Each row is a point. To make a cloud, some directions were put in groups of two or more. Within a group, all points are equally far from the middle, so they leave a hole (a ring in 2 directions, a hollow ball in 3). The other directions are filled evenly. Then the cloud was stretched, turned, moved and blurred a little. Count the holes, and give their numbers of directions, smallest first.

Cloud (20 x 3):
[[+0.23, +0.35, -0.11],
[-0.03, +0.40, +0.17],
[-0.02, +0.06, +0.37],
[+0.16, +0.20, +0.22],
[-0.22, -0.31, +0.42],
[-0.47, -0.33, +0.24],
[+0.65, -0.33, -0.23],
[-0.71, -0.09, +0.03],
[-0.11, -0.62, -0.04],
[-0.17, -0.69, +0.25],
[+0.31, +0.03, -0.30],
[+0.35, +0.21, -0.08],
[+0.26, -0.15, +0.39],
[-0.12, -0.57, +0.41],
[-0.69, -0.11, +0.01],
[-0.52, +0.03, -0.30],
[+0.19, -0.52, +0.51],
[-0.05, -0.24, +0.45],
[+0.71, -0.28, -0.16],
[-0.47, -0.35, +0.17]]
Holes: 1 (2)

Cloud (31 x 4):
[[-0.31, -0.14, -0.10, -0.46],
[-0.33, +0.89, -0.21, +0.09],
[-0.19, +0.22, +0.13, -0.37],
[+0.32, +0.43, -0.29, -0.65],
[-0.14, +0.60, -0.36, -0.16],
[+0.36, +0.34, -0.55, -0.33],
[+0.34, -0.23, +0.04, -0.39],
[+0.46, -0.21, +0.09, +0.01],
[-0.06, -0.38, -0.43, -0.63],
[+0.19, +0.44, +0.39, -0.24],
[-0.10, +0.22, -0.45, -0.21],
[-0.21, -0.46, -0.30, +0.32],
[-0.12, +0.24, +0.33, +0.14],
[+0.52, -0.10, -0.24, -0.23],
[+0.45, -0.28, -0.13, -0.67],
[+0.12, -0.04, -0.65, -0.25],
[-0.46, +0.78, -0.34, -0.21],
[-0.49, +0.14, +0.37, +0.06],
[+0.19, -0.64, +0.04, +0.01],
[-0.11, +0.39, -0.18, -0.49],
[+0.31, +0.08, -0.34, +0.06],
[+0.39, +0.32, -0.32, -1.08],
[-0.18, +0.03, +0.39, -0.18],
[-0.02, +0.17, +0.35, +0.14],
[-0.03, +0.26, -0.29, +0.21],
[-0.57, +0.31, +0.35, +0.40],
[+0.13, +0.43, +0.05, +0.00],
[-0.10, +0.05, +0.05, +0.20],
[+0.27, -0.81, +0.29, +0.01],
[-0.15, -0.34, -0.42, -0.38],
[-0.16, -0.07, -0.17, +0.29]]
Holes: 0
